Every row gives one point. Each copy is the shape, with its points in the same order, stretched, turned, moved and blurred by noise. Is it also mirrored, or only turned?

Shape (7 x 3)
[[  1   3 -16]
 [-11  -4 -10]
 [ -2  -5  55]
 [  0   5   8]
 [  5  30 -12]
 [ 12  -2 -16]
 [ -4   1 -13]]
Copy 1 (7 x 3)
[[ 10 -10  -6]
 [ 21  -8   9]
 [ 10  60  15]
 [  8   7   4]
 [ -9 -20   2]
 [  7  -5 -18]
 [ 16 -13   0]]
Copy 1 is: only turned
Copy 2 (7 x 3)
[[  3  -7   4]
 [-15  -7   6]
 [-25  43   0]
 [ -6  14   4]
 [ 20   3  30]
 [ 14  -1  -8]
 [ -1  -7   6]]
Copy 2 is: mirrored

Shape (7 x 4)
[[-19  10 -33   0]
 [-20 -31   1  16]
 [ 14 -34  22 -22]
 [ -2 -22   1  29]
 [ 53  29   3   4]
 [-23 -17  24  15]
 [-25  10  18 -12]]
Copy 1 (7 x 4)
[[-27  -1 -22   5]
 [-16  -1   7  26]
 [ -1  13  27  -7]
 [  6   0  -2  27]
 [ 48   1 -21 -22]
 [ -1 -18  12  17]
 [ -6 -24   5  -7]]
Copy 1 is: mirrored
Copy 2 (7 x 4)
[[ 37  -9 -12  23]
 [  8 -44  -3 -18]
 [-21   3  -7 -53]
 [-15 -40  -8  -5]
 [-60  28 -21  21]
 [ -9 -46  28 -18]
 [ 10 -15  37  -6]]
Copy 2 is: mirrored

Shape (10 x 6)
[[ 20 -18  19  -5  29  27]
 [ 18 -11   8 -23  18 -17]
 [ 11 -29 -15  16  17  18]
 [  7 -22   8   4 -18   9]
 [-21  16  -2 -23  20  -7]
 [ -9  10  -9  34  -6   9]
 [ 19  46 -20 -15 -31 -19]
 [ 12  -5   9  36   6  -3]
 [ 25  35  10  15 -29   5]
 [  1  -2 -14 -28 -17 -19]]
Copy 1 (10 x 6)
[[ -2   2  18 -38  10  13]
 [-18  20   6 -11 -29   2]
 [ -4   5  27   4  -2  -5]
 [  9  17  11   0  -6  21]
 [-28 -21 -27   5 -21  -7]
 [ 18 -25  -9   7 -11 -14]
 [  6  33 -36   8 -35 -28]
 [ 23 -18  12  -9 -26   1]
 [ 42  12 -20 -18 -18  -7]
 [-21  31 -13  18 -31 -10]]
Copy 1 is: mirrored
Copy 2 (10 x 6)
[[ 47 -33 -18   3  -3   0]
 [ 20 -19   9 -21  28  22]
 [ 34   7 -33  -3  -4 -12]
 [ 11  -4  -7 -10 -27  22]
 [-17  -4  16 -18  35 -25]
 [  4  36   4  23  -4 -24]
 [-42   2  10  15  60  24]
 [ 38  29  17  23  -6  -2]
 [ -2   1  14  39  14  23]
 [-30  -6  -1 -31  26  23]]
Copy 2 is: only turned
Copy 3 (10 x 6)
[[  8  -5 -29  29 -18   4]
 [ -1 -22  -4   9 -19  -1]
 [  4  16 -18   6 -37 -11]
 [-11  10 -21  -5 -11  -8]
 [ -4  -3  21  24   0  -9]
 [ 13  34  -2  -5  -5 -23]
 [ 13   2  24 -27  15  18]
 [ 17  12 -18  -8 -14 -30]
 [ 24  11  -8 -20  19   1]
 [-17  -5  14 -11  -5   6]]
Copy 3 is: mirrored
Copy 4 (10 x 6)
[[ 10   5  33 -17 -23   4]
 [-42   9   4 -15 -18  -6]
 [ 11 -38  24 -21 -16  -4]
 [ -5  -8  21 -21  15  -9]
 [-14  17 -26  -3 -19  20]
 [ 28 -17   9   9  11 -12]
 [-17  16 -26   1  10 -59]
 [  5 -15  31  10   6 -16]
 [ 16  20  14  12  24 -54]
 [-37   0 -23 -25   2 -15]]
Copy 4 is: mirrored

Shape (14 x 9)
[[-20 -29 -29  -6 -32  16  14 -19  -5]
 [-10  22  26 -22  -2  16  -6   8 -10]
 [ -1  -3 -21  34  24   5  -5  24  34]
 [  4   1   8   6  12 -11 -23  12  -6]
 [ 18  10  -8 -19   9 -20 -17 -28  -5]
 [ -8 -15  10  -1  -8 -15  22   5   1]
 [-26  30  28 -12  -7  18 -15 -13   3]
 [-25  24  18  13 -17   6 -21 -21  -6]
 [ 13   4  15  -5  -7  12   6  21  -6]
 [ -7   1   7  -5 -20  13   7   8  34]
 [ -8  26 -15  16   2 -10   2   4  10]
 [ 14  -9  -7  -4  -8  12 -30  -5  18]
 [ 25 -14  -3  16 -12   3  -8 -10 -23]
 [ 17 -15  -8  27 -12 -22 -26  31  -8]]
Copy 1 (14 x 9)
[[ 38  30 -19  25  -7 -38 -14 -23 -26]
 [-31 -18  23 -10   0 -14 -24   9 -13]
 [ -9  33 -10  24  16  24  19   4  33]
 [  4 -22  12 -20  20  16   2  11   9]
 [ 13 -18   9 -44   6 -33   8   3   7]
 [  5  -8 -12  -9 -11  11   2 -30  -1]
 [-28  -8  15   5   4 -32 -46   7  17]
 [  3  -3  10   2   1 -24 -45  13  32]
 [-15   0  21 -18  -8  16  -1  -3 -22]
 [-24  36 -11   4  -5  -6 -21 -23  -7]
 [-16  13 -10  -2 -12  -5  -2  23  31]
 [ 11  21   8 -13  23 -14  -8  -5  -9]
 [ 46   0  27 -26  -3   5   6  -7  -7]
 [ 25   1  -1 -31  13  47   8  13  -4]]
Copy 1 is: only turned
Copy 2 (14 x 9)
[[ -6  55  25 -11 -31  19  25  15  31]
 [-47 -17  26   2   3  -4  -4 -19   0]
 [  9  -2 -30 -28  60 -44  13  -6  12]
 [-30 -19 -15  -6  25   0   2  -4 -23]
 [ -2  -3  -2 -29 -25  13  20 -35 -18]
 [-15  14  -8  18 -11   1 -18  -7  10]
 [-31 -28  28 -21   2   4 -11 -17  12]
 [-11 -22  28 -24  10  21 -11   5  -4]
 [-32  10  13   6   9 -22  -3   0 -18]
 [-10  19  -1 -28   0 -28  -9 -13  21]
 [ 14  -3  -1 -19  31  -2  -1 -26   7]
 [-16  17  -8 -48  -1 -20  22   0 -13]
 [ -6  17  16  -5  -6   1  21  25 -38]
 [-21  20 -26  -9  41  -4  -3  18 -38]]
Copy 2 is: only turned

Shape (17 x 11)
[[ -3 -19  -9   2  14  18  -7  13   7  -7  -7]
 [  0  -9 -22 -21  -3 -10 -17  24  -7 -16  -6]
 [ 11  11   4  -2 -11   1  17   6 -13 -12 -10]
 [ 28   0   7  11  -4  20   8   4 -15 -16   4]
 [ -5 -13 -10 -19 -16   7   2  22  -7 -28   8]
 [  0  14  -4  11  -1  -5   5 -22   1  21 -21]
 [ 12  17   0   4  -7   8 -12   9  -4  10  -1]
 [-11  -2  22   0   1   5   5  -5  -1 -25  -2]
 [ -9  -4 -21 -10  14 -38 -16   0  -1   0   2]
 [ 12 -11   1 -24  -6   1 -10  -1  16   0   4]
 [  0 -15  20  18   2 -27  38  13   1   6   8]
 [ 24 -26  16  12  -1 -12  -3   9 -14  -7 -20]
 [  2  -6  27   0  -9 -19 -12  -8  -6   0 -13]
 [ -5  -1  20 -12  -4   0  -9  -2  -7 -28  -8]
 [ 21  30 -13   2   4   1  -8   3  22   1  -9]
 [ -3   7  -4 -18 -45 -25   4 -14  19 -11   8]
 [ 25  24  -1 -15   8  33  -3   0  13   1  -6]]
Copy 1 (17 x 11)
[[  2 -29   5   8   9 -30  11   1   9 -15 -12]
 [ 17 -15   6  10  16 -33  20   6 -31   6 -13]
 [  1  31  -8   5  10   9   3  13   0   8   0]
 [ -9  26   2  -9 -10  -3   9  21  17  -1   4]
 [  3   2   5  27  -9 -33  12   4 -17  16  -9]
 [ -1   5 -10 -19  29  11  -4 -14  -3  -5  13]
 [  3  -3   2 -15  -1  11  18   5  -7   3  -4]
 [ 24   8  -5   2 -13 -11 -13  -3  29   5  -5]
 [ 27 -15 -21 -14  24 -36  16 -25 -25 -10  -3]
 [  5 -19 -21   0 -11 -17   1   8 -18  11   6]
 [ -1  14 -53  34   5  10  28 -22  28 -19  19]
 [ 17   4 -18   8  20  -8  12  31  17 -18  25]
 [ 34   1 -22  -8   4   0  -3   9   7  -1  23]
 [ 35   6  -1  -5  -8 -17 -14  14  13  12  -4]
 [ -1  -3 -13 -28   9   7  17   5  -7  23 -23]
 [  1  14 -33   5 -10 -14   6 -19 -36  60  22]
 [ -8  -2   1 -22 -11  14  -5  26  -5   9 -27]]
Copy 1 is: only turned
Copy 2 (17 x 11)
[[  2 -13   7  13   4   5   4  -2   8   7  -9]
 [-10  -6   4 -20  -8  19   2 -13   2   8   9]
 [ 20   8   1 -17   5   2   0 -13   4 -17 -10]
 [ 18  13  -3   1  29   4   7 -12  17   1  -8]
 [-17  10  20 -38  -6  -3   0  -2  14  -3   3]
 [ 21   4 -27  24  -6   8  -5 -11 -12  -7  -9]
 [ 12  12  -5   7  11   7   8 -19  -9  20 -16]
 [ 18   2   8 -15   4 -13  10  18   1 -19  -4]
 [ -5  -8 -13  17 -10  20   0 -13 -25  -3  28]
 [  3   8  -2  -3  -3   8 -16   8  -1  10   4]
 [ 18  13  21  15  12  23  -2   6  -1 -41   4]
 [ 20 -11  -7  10  13  53  16  10  14 -14  -8]
 [ 19  -2 -11  -5  -1  28  13  22  -4 -11  -9]
 [ 17  -2  -2 -24   2  -4  14  21   1  -8  -3]
 [ 38   6   0  22  -4  -5  -3 -23 -23  24  10]
 [ -7  39  13 -30 -40   2 -11   8  -5  -5  11]
 [ 35   7 -10  13  18 -18 -14 -18  -9  26  -8]]
Copy 2 is: only turned
Copy 3 (17 x 11)
[[ 14  -2  -4  -6  -2  -3  10 -15  -9 -14 -17]
 [  1 -17 -13  30  11 -10  24   6  -1 -28  13]
 [ -7   9   0 -14   0   2   2   5  -4 -12  23]
 [ -7  13  28 -29 -11  -6  -6   3 -19  -8   2]
 [ -5 -19 -15   3  -3 -17  31  23  -5 -26   5]
 [  1  21   2  -8  19  27 -12 -28   8  24   3]
 [-11   9  18   2  -6  16   9 -10   4  -2   6]
 [ -8   0 -20 -17 -15 -22  -6   2   3  -5  -1]
 [ -6 -28 -22  40  23   5  -5 -20  -3   3  14]
 [ -5   4  -9  20  -1  11   5  13  -6 -10 -17]
 [ -1 -27 -14 -18  -6  39 -22  -8  -7   4  24]
 [ 21  -3  24  -5  -5   1 -25   3   2 -12  12]
 [  0  -1   1  12 -10  -2 -20   5  21   7  10]
 [ -8   2 -18   1 -15 -32  -4  12   6 -12   3]
 [-22  22   2   7  12  22  -1 -28  -4 -19  -3]
 [-34  -6 -19  15  23  18   7  30  27  -7  -4]
 [-14  40   5  -5  -7  10  10 -11 -22 -13 -14]]
Copy 3 is: mirrored
Copy 4 (17 x 11)
[[-14  -9  -6  -2   8 -10  12  -1 -28  -2 -21]
 [-20   0  13 -11  14  -3  25 -24 -28  14  -4]
 [ -5   0   5   0  17   2   3  -7  15  28   5]
 [-14   3  -3   0   6 -17   7   0  25  31   4]
 [-14  -1  -1 -18  27  -8  21 -23 -24  33  -3]
 [  7   5   7  12  -4  14 -16  13   4  -6  -3]
 [-12  12  -3  11   8   3   5   6   7   9  14]
 [-12 -14   1 -24  17   0 -13   4  -4  10   3]
 [ -5 -13  16 -16  -8   9   8 -16 -22 -19  -2]
 [  0  -4   4  -2   1 -24  -5 -22 -28  -5  -5]
 [  6 -25 -20 -12   9   9  -8 -22  17  -4 -14]
 [-29   3   5 -13  -5 -13 -10 -25   8  10 -15]
 [-18   3  10 -19   0   2 -32 -11   1  -1   4]
 [-21  -2  10 -25  19  -4 -13  -4  -9  16   6]
 [  8  -2   8  20  12 -14  11   3   4 -16   4]
 [ 23  11   8 -21  16 -13  -8 -31 -16   5   1]
 [  0  -4   3  30  12 -21   5   9  -2   7  11]]
Copy 4 is: only turned

Shape (16 x 12)
[[-16   9 -45  12  18  23 -13 -16  26 -23  20 -32]
 [ 16  -7  22  20  -3   9 -27  16  10  -2  11 -22]
 [-17  20 -31  44  19   9 -22 -15  24  12  26 -27]
 [-11   0 -20  32  30  -8 -14  -5  28  -6  23  19]
 [ -4  -9   5   4 -17  16  12  19 -18  21  -7  19]
 [ 16 -32  16   1 -12 -18  -1   5 -27  12  -8  22]
 [-36   9  -6  16  28   7 -35 -21  10  -4  10 -16]
 [ -4   9  -6   9 -12  -4   9 -19 -15  -1  34 -12]
 [ -8   0 -11  24  -4 -29  20   6 -26   9 -20   4]
 [ -6   9  -8 -11 -23 -30   3   8 -11  31  -3  23]
 [ 14  10  14  -7   0 -17  36 -13 -13  28 -20  20]
 [ 15  32 -31  10  -4   2 -14 -19 -14  -3  -3  -3]
 [-17  -4 -19  46  10  14 -23 -30  21   9  14   2]
 [ 17 -24   0   3   6  10 -17   2 -26  20  10  -6]
 [-13  14 -19  29  40   3 -13   2   3  13  25   2]
 [ 20 -31   1  -6  -8 -10  -3   5  -7  30  -4 -15]]
Copy 1 (16 x 12)
[[ -6  27  -5   2  -4 -30 -54  19  14   1 -12   1]
 [ 11  -6  10  -4 -12   7 -31 -28   7  -9  29 -14]
 [-26   2 -23  -5  18 -33 -38  -5  17  13   8   5]
 [ -7   8  -4 -24  33 -24 -25   1  13 -31   5   7]
 [ 27  -4  -5 -13  10  23  -5  -7  25  -2 -21 -11]
 [ 22 -20  -3  -9  20  28   6  -9  -2 -15   4 -21]
 [-12  38  13   3  32  -9 -26  -9   8  19  27 -13]
 [ 20   2 -13 -25  15 -24 -27 -11 -19  21  -1  -2]
 [-11 -23 -16  -9  28  -5  24   0   4  30 -34 -27]
 [ 12 -12  -7   6  45  -9  22 -22  -6  -1 -28  16]
 [  5  -8 -25  -1   9   7  42 -10 -13  13  -5   4]
 [-14  -5   0   5  13 -18  -6   6 -14  21 -12  30]
 [ -5   1 -23 -14  28 -15 -32  15  26   9  35  -4]
 [  5  -9  -7   3   4  36 -28 -13   3 -20   2 -12]
 [-21  14  -6 -15  28  -7 -25 -18  10 -16 -12   8]
 [  7 -24 -24  22  -2  23  -8 -13   4 -20  -1 -18]]
Copy 1 is: mirrored
Copy 2 (16 x 12)
[[ 28  23  26  18 -19 -31  39 -49 -15 -13 -13 -41]
 [  5  -9 -10 -24  -4  18  14  -8 -10 -36  -8 -12]
 [ 37  46   9  -3 -31  -7  20 -46  -9 -17 -17 -56]
 [ 15  52 -37   7  -2 -11  31 -24 -17  -4  -7 -19]
 [-18   7   3 -40  17  10 -10   9  19   5   1  -1]
 [-31  -7 -35 -36  31  42  -2   1   6  25   6  -5]
 [ -8  29  -6   3 -33 -14  -7 -44 -10 -23  -4 -39]
 [ 15  14  11  -4  14  16 -11 -16 -10   1 -30 -40]
 [  3  -4 -25 -28  16  12  -5 -16  37  31   0 -40]
 [-17   6 -31 -41   2  24   0  -9  29  23 -40  -4]
 [ 12   1 -19  -3   7  31 -14  16  34  37   0   3]
 [ 32  -3  -5 -18 -26  -4  -5 -30 -20  25 -28 -33]
 [  5  50  -3  -4 -29   8  22 -19 -27  -6   1 -56]
 [ -9   6  -2 -33  18  36  -6 -31  -5  11   8  -8]
 [ 25  50 -21  -6  -5  -7   2 -43  -4  -5  -5 -14]
 [-16 -14  -2 -33  16  49  22 -26  25   9   0  -9]]
Copy 2 is: mirrored
Copy 3 (16 x 12)
[[ 16 -16 -14  41 -51 -35   6  21 -17  40 -23 -46]
 [-11  -3  16 -20  -5   0  15   9 -10  14   9 -49]
 [-20 -38 -17  33 -28 -33  24   3 -11  34 -32 -60]
 [ 15 -30   4  14  -9 -19  25 -14  16   9 -34 -31]
 [ -7  -7   2  -3  21  21  18 -13  22   4  19  30]
 [ -8   0  30 -30  32  -2   7  -1   8 -13  11  29]
 [  5 -42  -4  23 -44  -9 -19   0 -13  15 -21 -52]
 [-27 -13 -17 -10 -14 -17  30 -11 -28  10  -5   4]
 [-16 -11  22   9  31   7  14  -1  -7   0 -25  31]
 [-13  -4   7  11  44  -4  -2 -22  -8 -18   9  23]
 [-41  20  -2 -16  26  14   6  -9   6 -34 -11  32]
 [-27  11  -2  20  -9 -38  -2 -23 -22  26 -30 -19]
 [-19 -38   6  23 -31 -39  23  -2  14  20 -23 -39]
 [-11  -8   0 -22  11 -14   2   8   6  19   6  -6]
 [  1 -37 -22  13  -5  -4  17 -18   9  22 -36 -29]
 [-16   5  13 -14  28 -15   0  35  -1  -2  17  -4]]
Copy 3 is: only turned
Copy 4 (16 x 12)
[[ 10   1  12 -29   8  43 -12 -58  14 -11  16   5]
 [-18  23  26  -4   3   8   3  -7   4  -4   0 -10]
 [  8   5  23 -29   2  27 -26 -58  16  -3 -18 -24]
 [  7  16   1 -16  18   4 -12 -37  52  -6 -25   1]
 [ 14   3   1  15  -5 -28  32   2  -9  20 -16  -2]
 [ -1  14 -12  24 -10 -42  18  11   7 -16 -19   5]
 [ 14  22   1 -16 -15  50  -1 -33  20 -16 -18  -5]
 [ -6   7 -14 -18 -19  -8 -16 -23 -21  -2 -13  -5]
 [  4  -8  -9  40 -21 -32 -25  -4   5  -2 -29  17]
 [ 38   2 -26  24   3 -34 -11   6 -18   1 -24 -27]
 [ 15 -35 -25  26 -15 -33  -6  33   3   1 -10  -2]
 [ -5 -21 -15  11  11  19 -25 -40  -3 -16  -9 -12]
 [  5  22   5 -22 -12  21   6 -56  34  -4 -14 -25]
 [ -1   0  17  -6   3 -16  21 -15  -1 -24 -19   2]
 [  8  -3  18 -19  17   6 -14 -32  30  -7 -45   8]
 [ 18  -5  15   5  -4 -30   9   6  -8 -23   2 -12]]
Copy 4 is: only turned
